Every row gives one point. Before rounding, the points of a table are all equally far from one centre. They may lie mostly on one side of it. Where is the centre, to within rounding?
(in the rows, 128 means zero)

Points (9 x 3):
[[151 144 114]
 [135  89  86]
 [117 175 104]
 [104 184 116]
 [141 156 107]
 [133 171 140]
 [107 149  72]
 [100 171  89]
 [117 116  67]]
Centre: [ 86 115 134]

Points (16 x 9):
[[117 102 127 143  89 139 172 173  57]
 [153 167 124 155  92  54 149 132 118]
 [133 104  92 152 120 124 166 149  52]
 [ 93 116 148 119 154 115 142 110  78]
 [153  88 132 133 130  87 128 147  52]
 [194 103 107 168 119  75 166 148 102]
 [159 118 125  99  97 151 149  87  84]
 [172 111 122 128 139 126 129 137  51]
 [143 101  99  96 149 103 165 143  92]
 [134 109 114 123 148 128 140  83  75]
 [130 110  97 141  51 102 142  95  97]
 [112 134 143  78 105 118 168 162 100]
 [140  78 109 127 110  68 189 116 117]
 [133 104  91 175 147  97 152  95  95]
 [179 128 158 132 121  78 124 137  62]
 [159 132  81 142 123  91 138  94  89]]
Centre: [141 118 139 146 108 117 149 133 114]

Points (23 x 18):
[[104 163 133 154  78 189 127 128 139 117  95 123 120 128  88 101  67 128]
 [120 174 123 163  67 175 154  86 140 151 110 110 132 118 112  80  63 131]
 [122 172 164 133  93 167 132  96 120 138  92  86 154 115 100  95  52 103]
 [104 155 105 133  97 170 152 132 144 117  94 125 146 116  86 104  64 132]
 [143 181 105 135  82 188 143 102 139 102  87 116 113  96  98 107  73 103]
 [157 178 140 126  88 190 158 146 131 133 111 113 115  97  81  75  89 114]
 [122 190  97 145  86 139 181 141 128 125  74 131 127 113 120  97  85 144]
 [156 173  99 119 115 148 166 114 148  91  97  95 137 100  98  84  86 133]
 [118 155 101 130  97 152 177  93 142 116 101 115 134  95 114  71  59 117]
 [112 190 133 148 112 196 153 104 154 150  98 108 129 113 108 104  61 102]
 [117 169 119 165  67 163 158 115 123  83 134 140 136 119  83  91  90 123]
 [134 176 101 138  71 164 181 118 161 105  92 111 120 106  98 101  89 118]
 [129 205 145 130 106 160 186 117 143 115  99 134 141 128  98  73  90 117]
 [130 177 136 129  90 166 195 126 154 115 117  99 133 153  98  96  70 130]
 [124 181 113 175  76 119 149  90 127 118 111 114 151 109  93  85  96 140]
 [138 193  63 137 102 162 146 110 132  97 102 112 141 115 136  91  95 107]
 [108 191 138 134  89 140 167 117 123 123 102 132 144 112  92  67  70 127]
 [144 156 104 148 103 180 176 126 170 105  82  97 133 116 105  86 108 132]
 [172 223 139 129  95 157 180 101 120 120  86 113 132 127 117  95  92 119]
 [172 190 104 147 129 169 187 127 169 134 106 117 128 111 125 115 103  93]
 [164 202 117 135  68 151 134  94 105 120  98  82 138  79 127  93  89 133]
 [152 134 126 151  81 184 159 102 128  74  86 109 116 114 103 115  72 144]
 [131 207 129 157 113 159 124 112 124 113 115 120 112 113 113  71  50 128]]
Centre: [135 155 142 145 108 153 150 119 116 122 121 112 127 114 141 115 107 118]

Points (31 x 24):
[[137 183 129 106  95  84 116  45 164 136 182 156 133 156 154 171  97 105
  124 151 167 126  94 139]
 [148 168 162 108 125  94  81  47 117 123 154 138 144 158 154 167 103  93
  100 125 142 116  81 148]
 [127 177 139 117  99  82 109  52 167 126 130 135 115 156 119 162 110  95
  169 140 141 123  61 143]
 [166 162 133  87  95  98  80  32 112 122 121 141 143 135 157 158 126  92
  139 123 154 108  98 153]
 [157 165 156 103  68  86  77  50 132 106 130 144 151 141 154 172  99  99
  156 160 145 109  77 140]
 [160 139 160 115  98 102  85  59 103 103 164 155 139 146 153 140 110  90
  132 147 146  93  69 134]
 [147 158 150 128 117  83  98  59 112 121 135 150 144 145 156 156 123  85
  139 151 171 121  89 185]
 [159 176 150 105  93 101  90  40 108 129 165 148 160 155 159 162  99 110
  134 132 160  87  83 143]
 [145 156 127 135 103 104  75  71 120  92 154 134 149 132 117 173 101  98
  153  95 166 119  83 147]
 [137 152 156 123 104 103  85  47  97  95 159 126 139 131 139 176 128 127
  117 137 145 107  87 132]
 [159 149 176 133 111  90  54  66 137 101 136 128 156 170 146 146 124  86
  150 127 158  96  81 141]
 [158 160 138 110 116 115  87  77 139 126 167 165 142 167 141 157  96 103
  150 163 117  98  49 149]
 [155 179 112 116 101  87  94  76 119 129 129 153 122 123 137 163 125  91
  140 128 168 107  93 155]
 [131 179 133 121 117 112 104  79  98 112 150 164 160 150 111 175 130 108
  126 147 153 142  88 127]
 [145 199 125 106  74  74 114  59 136 119 166 132 151 153 113 154 125  78
  151 160 112 113 111 157]
 [160 163 164  89 101 101  76  64 137 126 123 135 119 131 145 167  97  83
  101 135 128 114  80 154]
 [143 146 161 116  80  93  85  49 114 150 164 119 146 157 132 139 129  89
  158 134 134 100  69 157]
 [131 146 151 126  92 105  84  61 105 108 161 130 106 118 153 151 116 106
  107 128 126 112 100 155]
 [176 189 151  90 124  84  82  69 131 115 119 139 143 136 136 158 119  74
  134 146 157 126  80 160]
 [161 151 178 114 106 101  96  48 119 113 147 165 139 135 149 188 112  83
  136 150 140 108 108 141]
 [154 175 139 112 130 108  92  35 129 111 124 156 139 148 145 175 119 106
  142 145 129 118  68 141]
 [136 182 156 100  84  96  76  60 110 116 142 136 134 130 160 167 132 102
  143 160 132  94  72 144]
 [155 172 146 100  80  93  77  69 130 114 146 144 114 137 161 155 102  60
  150 140 149 119  85 149]
 [155 178 143 102  90  81  94  59 120 123 150 132 118 126 171 145 117 110
  135 135 143  78  71 155]
 [161 147 164 105  83  84 100  57 125 124 156 146 136 147 162 186 116  83
  151 126 164 118  74 163]
 [152 191 143 128 128  93  88  62 123 129 135 138 133 140 164 149 124  77
  151 120 169 120  82 128]
 [150 171 173 121 101  87  95  50 103 109 158 137 146 150 160 172 135 107
  152 104 144 134  98 166]
 [143 138 144 130  95 123  88  57 119  93 151 127 145 156 136 192 136  85
  142 132 161 103  68 113]
 [137 170 153 118 109  84  87  51 107 115 137 147 149 142 150 179 127 100
  151 145 136  98  83 169]
 [168 160 140 124  98 100 108  17 159 111 159 128 143 137 149 196 104 123
  141 119 139  98  89 136]
 [158 143 151 106 126  73  80  42 122 133 126 138 136 147 157 156 126 106
  156 133 118 117 102 146]]
Centre: [139 153 147  99 103 130 124  97 164 112 148 115 167 141 150 142 122 110
 142 133 139 116 110 145]

Points (30 x 24):
[[177 108 129 102 141 150 110 162 108 107 159 105  86 183 136 128 151  91
  109 124 162 109 157  80]
 [128 100 108 117  90 162 134 128 132  89 193  66  81 154 118 116 123 131
  114 134 148 132  92  53]
 [143 145 106 136 118 157 123 133 168  97 160  79  70 159 152 161 135  83
  132 156 153 107 114  50]
 [134 125 128 100 185 150 124 121 131 100 137  84 104 186 155 160 142  85
  144 148 175 101 117 116]
 [154  99 123 120  90 129 103 129 123  97 188  88 110 188 123 134 135 105
  139 143 177 113 120  76]
 [143 120  84 147 109 120 119 137 178  88 171  97 102 147 149 159 141  53
  136 120 148 102 107  67]
 [140 151  69 105 119 130 138 136 139  85 169 104  71 166 153 124 121  60
   90 117 188 107 116  75]
 [131 115  76 137 100 130 111  94 113  91 198  95  91 180 142 144 154  86
   97 141 141 104 134  68]
 [141 119 111  75  86 160  78 137 130  92 155  84  78 151 119 175 116  63
  115 144 159  99 124  82]
 [138 110  73  86 111 158 124 170 129 111 179  80  72 170 129 145 147 101
  108  96 170 112 102 107]
 [137 114 108 125 129 149 104 150 126 115 186  84  99 173 113 119 131 105
  117 115 167  67 160  70]
 [135 114 120 146 126 132 124 137 111  70 187 134  73 144 126 179 159 125
  148 143 155 133 123  83]
 [144 127 120 157 124 145 121 127 144  48 150  66 116 194 132 128 124  83
   73 163 175 128 129  88]
 [126 120  68 109 130 110 138 145 124  94 167  63 127 191 148 169 136  44
  135 142 163 120 100 109]
 [141 118  99 131 118 143  68 168 145  89 204 113 109 179 167 144 107  73
  136 146 144 133 105 103]
 [132 146  95 136 128 163 113 160 147  95 194  91 121 207 166 160 131  74
  127 121 161 119 166  94]
 [147  98 112 141 112 154 115 162 120  98 176  47 116 130 128 142 161  56
  128 104 158 114 124 100]
 [147 140  79 155 120 167 108 113 142  87 144  93  91 189 118 127 145  68
  124 126 121  84 104  79]
 [134 110 100 119  94 187 127 141 181  70 170  68  88 177 149 153 110  96
  151 131 161 124 145 123]
 [153 111 119 135 107 177  83 138 131  89 155 107 102 167 113 122 148 114
  111 158 174  95 122  80]
 [132 163 105 126 133 135 104 124 124  64 178  73  83 178 121 116 164  83
  117 136 171 123 107 103]
 [155 112 119  96 130 144 106 148 138  83 207 104  76 176 132 128 115  73
  137 142 146 123 113  70]
 [157 137 101 116 121 124 137 145 161 103 156 103 130 148 153 170 158  95
   66 132 154 113 107  51]
 [135  75 125 115  93 144 142 153 134  80 142  76 111 185 129 121 166  93
  127 113 175  91 109  93]
 [137 126  93 131 132 148 133 169 124  98 191  66  72 155 134 116 144  67
  135 154 161 133  98  75]
 [150 132 132  93 126 172 102 153 133  84 180  84  82 190 131 129 151  82
  117 125 148  89 110  97]
 [154 109 103 146  93 150 116 126 161  56 179 100 107 179 136 142 146  84
  105 126 183 113 123 122]
 [143 142 102 126 113 170  99 116 144  90 184  77 101 169 111 114 128  76
  102  94 158 100 118  69]
 [114 137  94  97 109 129 118 127  99  67 150 114 125 180 122 132 181  67
  140 158 174 119  98  91]
 [116 151 130 103 145 147  93 111 148  89 181  98  97 132 164 120 131  75
  172 144 141 120 111  69]]
Centre: [ 96 127 117 122 114 137 137 142 124 106 137 110 113 147 134 135 109  94
 107 131 123 134 133 115]

Points (31 x 24):
[[153 170 175 142 117 164 131 155 128 109  92 167 120 163  94 107  78 109
  154 160 152 115 184 130]
 [139 192 134 108 146 186 122 123 131 156 103 161 171 179 111 111 121 118
  135 155 147 129 174 129]
 [169 160 162 119 112 168 114 138 137 156  89 189 144 168  85 117 108  86
  131 158 179 134 166 142]
 [136 180 174 126  96 181 113 158  88 148  93 162 144 132  93 113 132 138
  110 128 156 140 206 121]
 [141 191 170 101 129 186 147 112 127 123  98 138 149 159 107  87 107  99
  121 151 139 134 183 175]
 [140 152 196  97 118 195 139 152 130 147 100 171 156 159  98  91 101 107
  120 117 181 148 175 144]
 [ 88 194 146 144 135 157 131 134 128 124 130 140 170 150  77  81 113 107
  132 140 162 147 183 177]
 [147 198 164 120 127 183 130 148 133 144 127 194 130 176  97  98 115 118
  142 148 135 115 163 113]
 [110 186 180 106 120 158 109 161 137 160 103 144 131 170 113  94 104 127
  114 149 145 104 170 160]
 [128 177 135 111 121 165 123 145  79 147  94 174 121 182  89  92 142 130
  127 160 205 156 169 146]
 [155 192 160 141 103 184 146 162 118 132 134 197 125 138  94  82 108 131
  103 154 158 143 183 142]
 [130 199 147 101 138 182 106 146  87 134  89 152 146 140  96  94 104  91
  119 153 166 121 192 175]
 [126 156 163 118 116 189 135 149 105 122  69 200 126 143 103 116 126 115
  131 170 149 107 193 123]
 [133 191 158 131 133 178 119 142  90 104 109 177 141 152  93 115  73 110
  117 114 174 100 184 135]
 [113 179 174 145  88 162 130 117  99 131  71 189 130 165  93 105 110 106
  117 155 174 147 186 160]
 [133 199 155 118 114 184 138 141 118 133 114 151 145 157  76  75  92  92
  133 162 139 122 194 146]
 [125 180 179 104 115 180 112 143 113 150 101 182 159 156 123  99  85 119
  117 151 173 120 190 126]
 [133 192 136 117 132 168 110 158 153 146  70 172 151 153  96 120  84 119
  126 142 175 166 165 161]
 [128 192 179 110 120 175 109 124 132 122  87 172 133 158 102  89  74 108
  136 163 161 133 190 145]
 [113 152 159 147 135 159 126 134 109 156  88 172 164 169  63  93 103 132
  135 144 169 106 186 135]
 [143 196 158 110 132 163 110 153 129 103 112 183 135 157 124  87 109 122
  116 166 131 142 197 139]
 [161 181 143 151 119 162 113 135 118 105  77 152 135 163 105  67  86  97
   98 150 165 117 173 130]
 [140 146 167  89 128 174 111 146 105 112 127 184 112 176  90 101 117 156
  150 144 138 146 168 137]
 [132 163 142 122 119 187 110 151 154 135  77 138 153 136  88  76  88 125
  119 131 174  95 165 152]
 [123 162 175 153 134 176  94 127 113 130 104 159 151 142  79 122  99 104
  103 153 164 116 178 173]
 [120 169 145 115 111 159  86 107 101 115 101 191 151 163 108 115  71  90
  106 145 165 128 178 142]
 [122 145 144  80 127 193 109 129 132 147  92 173 142 147 105  94  66 109
  116 112 175 120 184 168]
 [130 195 160 131 150 182 122 137 125 154 140 165 128 173  89  95 102 141
  120 141 146  98 158 149]
 [113 171 133 155 125 181 111 137 112 163 101 167 150 173  86  86 103 127
  125 149 175 163 194 107]
 [119 178 152 142 135 184  84 144 135 128 110 173 100 150 122 101  94 133
  148 122 174 116 201 142]
 [122 196 180 116 102 186 148 134 136 136  78 175 137 155 122 103  95 131
  150 140 156 149 188 141]]
Centre: [120 155 137 121 128 149 134 132 114 136 107 160 118 126 106  98 116 109
 125 126 155 142 152 134]
